Each row is a point. Examples show where two turns around zero, p and q, send a point. Where does a point land after both, in the order given? Backwards means that the second turn is done in reverse. Each puzzle has new turns, and all numbers are rounded.
In the rows, 128 means zero.

Turn p:
[111 110 116] => [149 123 111]
[118 145  88] => [114 140  87]
[146 119  90] => [135 165 107]
[136 138 219] => [115  83 207]
Turn q:
[ 99 127  80] => [119  76 147]
[207 148 128] => [126 143  48]
[ 95 134 153] => [116 148 163]
[110 103 151] => [150 145 155]
Where do these land?
p, then q: [124 117  83] => [106  95 104]
q, then p backwards: [112 175 149] => [160 172 124]
p, then q: [141  64 129] => [125 155  69]
p, then q: [106 137 189] => [181 158 153]
p, then q: [157 147  91] => [ 81 112 138]

Turn p:
[108 120 140 108] => [126 150 136 149]
[119  99 136 161] => [148 125  89 141]
[149 115 119  87] => [124 109 167 151]
[103 155 115 157] => [105 142  99 100]
[185 165 187 133] => [190 134 167  76]
[104 114  70 122] => [ 74 107 111 151]
Turn q:
[ 69 143  31 125] => [137 163 130 237]
[123 150 148 155] => [ 96 110 144 123]
[136 107 170 114] => [125 124 103  86]
[164 104 122 149] => [160  94 136 118]
[135 158 161 102] => [106 156 140  92]
[152 114 121 127] => [154 120 132 120]
[118 122 143 124] => [118 129 113 120]
Where do these land?
p, then q: [149 184 132 186] => [170 199 117 120]
q, then p: [149 121 118 114] => [140 116 148 117]
p, then q: [122 126 163 157] => [152 141 165 127]
p, then q: [ 95  93 121 102] => [ 99  91 141 154]
q, then p: [149 179 131  89] => [136 174 165  97]
p, then q backwards: [155  90 117 111] => [133 120  99 168]
q, then p: [ 77 103 114 137] => [101 105  81 120]

Turn p:
[116 128  51 131 148  80] => [132  51  98 140 165 150]
[ 90 149 120 120 132 148] => [113 118 126  86 136 111]
[138  82 138 152 128 142] => [112 142 111 148  88 147]
[147 151 139 142 119  74] => [156 111 146 171 142 102]
[130  99 141 153 151 130] => [101 125 132 149  99 140]
[150 123 144 148 144 155] => [ 97 157 133 144 122 134]
[ 85 133 136 128  83 151] => [140 138 102  87 106  91]
[149 146 140 136 122 134] => [127 151 134 142 141 116]
[147 142 142  40 125 138] => [174 158 170  84 155 163]
Turn q:
[ 91 114  96 110  70 168] => [101 126 157 105  71  77]
[165 105 110 101 145 135] => [ 97 124  87 131 148 111]
[145 177 139 134 135 138] => [137 174 142 139 149 136]
[169 139 119 169 138 132] => [159 162  90 124 136 132]
[120 185 129 164 135  90] => [186 150 151 166 137 143]
[149  83 130 108 140 100] => [118  83  96 123 153 124]
[ 93 119 129  98 131 109] => [111  92 152 146 124 129]
[100 124 158 147  87 137] => [145 123 166  88 107 132]
[118 106 143 122 170 144] => [ 98 118 112 129 124 168]
Where do these land?
q, then p: [168 140 121 108 107 134] => [130  90 156 134 149 127]
p, then q: [158 135 140 127 174 134] => [125 142 151 116 114 175]
p, then q backwards: [158 134 115 106 131 123] => [138 148 151 135 145 112]
p, then q: [156  97 129 109 113 111] => [132 168 109 104 130 117]
p, then q: [ 31 133 114 144 119 113] => [112  41 121 125 134  81]
q, then p: [138 134 125 184 157 115] => [114 163  97 142 167 141]
q, then p: [ 70 113 124 132 114 178] => [174 152 114  91 100  92]
p, then q backwards: [145 138 156 113 109 115] => [126 162 125 145 109 118]

Turn p:
[106 155 145 162  76 129] => [161  84 150 127 162 154]
[181 104  84 155 160 145] => [112 160 138  79 126  68]
[ 94  90  69 137 143 117] => [141 182 127 157 164  92]
[225 129 131 123 143 141] => [111 131 126  49  74 107]
[117 153 145 142 150 134] => [108  98 139 144 125 119]
[ 96 135 160 160 134  86] => [144  81  99 162 145 114]
[ 98 126 157  78 150 139] => [ 90 137 112 167 109 163]
[ 89  97 137 140  86 148] => [135 134 122 131 186 165]
[146 163 124  55 110 112] => [149 146 138 138  59 170]
Turn q:
[114 107 141 135 118  92] => [109 118 107 154 118 104]
[ 61  50  88 162 148 173] => [114  91 144  99 214  52]
[ 96 149 127 140 123 122] => [120  93 125 114 114 127]
[158 108 151 184 133 125] => [ 85 128 131 165 162 154]
[152 154 124 109 139 113] => [152 141 113 131 111 154]
[146 136 123 103 115  91] => [151 138 112 155  97 128]
[128 148 105  75 190 148] => [181 155  96  72 142 140]
[136 158 184  69  97 119] => [116 174 126 115  49 131]
[160 142 108 176  90 170] => [124 112 199 146 147 162]
Where do these land?
q, then p backwards: [136 142 143 139 113 105] => [119 142 145 104 141 125]
q, then p: [156 182  74 189 165 118] => [ 51 167 128  71 156 109]
p, then q: [104 133 171  89 171 171] => [ 97  74 152  87 137  90]
p, then q backwards: [ 76 111 116 126  75 119] => [185 124  88 141 158 131]
p, then q backwards: [169 132 123 143 121 134] => [ 98 141 126 109 129 152]
p, then q: [125 112 155 129 123 114] => [151 123 136 128 151 118]
q, then p: [165 133  97 181 127 144] => [ 66 110 117 110 149 110]
p, then q: [ 72  53 150  65 113 103] => [176  70 174  93 177 181]
q, then p: [150 154 123  91 144 145] => [122 128 157 104  93 149]

Turn p:
[111 146 110 131 106 138 122 110] => [ 97 146 124 138 141 130 142 138]
[111 138 120 134 225 124 134 114] => [153  63 134 113 175 101 162  96]
[153 117 116 140 111 132 129 121] => [127 138 131 146 100 121 137 135]
[128 160 126 125 141 136 147 122] => [122 128 130 128 153  97 124 126]
[114 135 116 139 114  97 123 185] => [138 135 139 163 143 165  90 108]
[155  84 128 125 108 127 134 122] => [149 134 126 132  84 135 135 152]
[118  88 141  77 124 137 139 129] => [147 113 105  99 120 146 115 175]
[125 108 150 136 110 144 119 158] => [135 140 100 125 106 149 107 114]
[117 152 136 141 125 111 134 105] => [121 150 149 118 148 120 142 120]
[149 152 135 132 117 134  97 113] => [ 90 132 143 120 108 117 128 115]
Turn q:
[159 127 116 142 118 147 124 135] => [142 107 131 135 126 125 112 158]
[ 91 137 167 132 103 127 158 156] => [ 80 125  83 133 125 148 121 107]
[142 111  94 184 130  95 121 135] => [106  91 174 151 142  98 140 143]
[ 99 114 137  89 114 122 148 101] => [127 137 119  87 119 137 125  84]
[168 102 123 147 147 123 114 146] => [132 123 162 158 105 115 116 153]
[132 124 136 149 129 109 106 132] => [112 126 141 138 118 122 150 143]
[ 98 143 133  99 143 182 120 104] => [166 161  80 107 136 111 126 119]
[145 142 138 153 114 115 121 127] => [121 105 130 139 125 140 149 146]
[120 145 130  91 151 133 151 110] => [157 150 119 124 139 147 124  93]
[127 135 107  93 132 127 117 134] => [138 156 141 110 144 138 116 133]
Where do these land?
q, then p: [150 113 158 150 116 119 138 110] => [142 158 111 136 105 143 138 149]
q, then p: [145 108 109  91 139 118 147 131] => [ 97 127 132  91 105 120 126 117]
q, then p: [141 180 128 154 108 135 117 157] => [152 101  89 164 140 131 121 103]
q, then p: [115 102 120  92 128 141 127 146] => [ 85 121 147 114 136 138 116 127]
p, then q: [138 166 124 136 147 121 143 147] => [130 134 148 140 112 119 168 122]
p, then q: [129 121 149  90 130 120 144  81] => [110 162 134 132 121 170  96 120]
q, then p: [110 123 110 154 118 141 147 150] => [136 106 136 130 138 160 151 114]
p, then q backwards: [130 172 103 145 121 137  81 109] => [ 94 114 139 154 126  76 137 153]
q, then p: [115  99 141 152 158 148 108 121] => [137 159 172 147 134 139 126 127]
p, then q: [108  96 137 117 115 100 128 128] => [149 134 104 136 121 139  99 149]

Turn p:
[162 180 181 145 101 121 124 133 121] => [129 185 165 169 161 127 128 114 110]
[114 137 122 120  83  61 114 148  99] => [124 150 110 109 160  99  92 150  69]
[115 112  73 135 190 156 125 120 195] => [176  70 104 126 102 121 143 134 202]
[112  80 174 107 172 173 162 158 178] => [125 129 130  98  76 105 193  72 173]
[ 86 139  88 104 150 149  88 132  83] => [111  92 102 121 141 147 165 193 114]
[142 105  76 156 117 165 149 150 124] => [163 118  97 116 102 187 121 119 128]
[185  91  81 134 130 114  78 113 105] => [155  67 144 154 101 143  94 146  78]
[ 96 158 158 121 101 126 104  80 142] => [105 141 177 112 170 115 119 155 153]
[182 125 141  87  95  66 184 121 143] => [111 127 121 134 158  96  74  44 100]
[ 86 155 186 171 141 147 152 124  90] => [ 80 202 130 142 112 140 149 155 154]
Turn q:
[139 147  94 129 130 106 115 145 100] => [138 154 140 119 111 138 137 111  88]
[112 109 124  71 107 138  68  99 196] => [150  90  52 145 121 127 136  68 170]
[118 104  83 118 199 132 150  96 116] => [122 120 123  91 192 100 171 122  92]
[123 150 188 146 176 116 160 181 141] => [143 105 209 111 143 159 128 153 166]
[141 137 117 189  57 146 113 155  82] => [104 155 147 171  68 113  73 145  84]
[120 101 142 134 171 131  91 145  66] => [ 94  98 166 106  95 106 173 123 101]
[ 63 146 175 116 115 144  66 101 164] => [110  95 118 197 119 132 154  79 190]
[158  82 156 135 156  63 164 126 173] => [176 142 141  65 143  91 127 149 187]
[181 146 141 134  58 147 191 120 121] => [125 166  96 137 117 155  72 206 128]
[106 110 121  91 107 111 209 122 140] => [ 99 164 104  83 176 149  95 137 159]
[162 151  97 144 118 114 118 119  96] => [144 164 125 136 106 126 139 140  83]
[113 153  97 128 143 187  90 129 142] => [132  82 116 173 145 140 131 100  88]
Where do these land?
p, then q backwards: [118 128 110 152 173  47 198  69  96] => [ 95  77 138 139  18 177 141 109 140]
p, then q backwards: [106 101 122 137 145 148 112 180 118] => [178 128 129 103 138 111 102 111 103]
q, then p: [170 129 136 138  82  95  81 151 169] => [176 121 179 135 156 149  83 109  97]
q, then p backwards: [ 83 122  96 140 130 103 177  48 160] => [ 98 220 152 109 120  91 163 146 150]
p, then q backwards: [ 92 152 104 156 118 124 198  97  84] => [106 132 136  81  57 142 183 116 126]
p, then q backwards: [216  81 121 106  91 133 106 140 122] => [129 154  76 141 153 152  78 200 125]
p, then q: [ 81 135 153  94 115 151  98 126 106] => [ 94 120 155  92 156 169 126 126 148]
p, then q: [142 124 174 147 139 148 128 134 141] => [132 151 130 157 131 140 119 157 158]
q, then p: [155 149 119 134 150 156  74 143 130] => [114 137 139 128  88 166  98 109  96]
p, then q: [117 159 145  76 137 173 107 192 154] => [131 155 129  77 192 143 132 189 127]
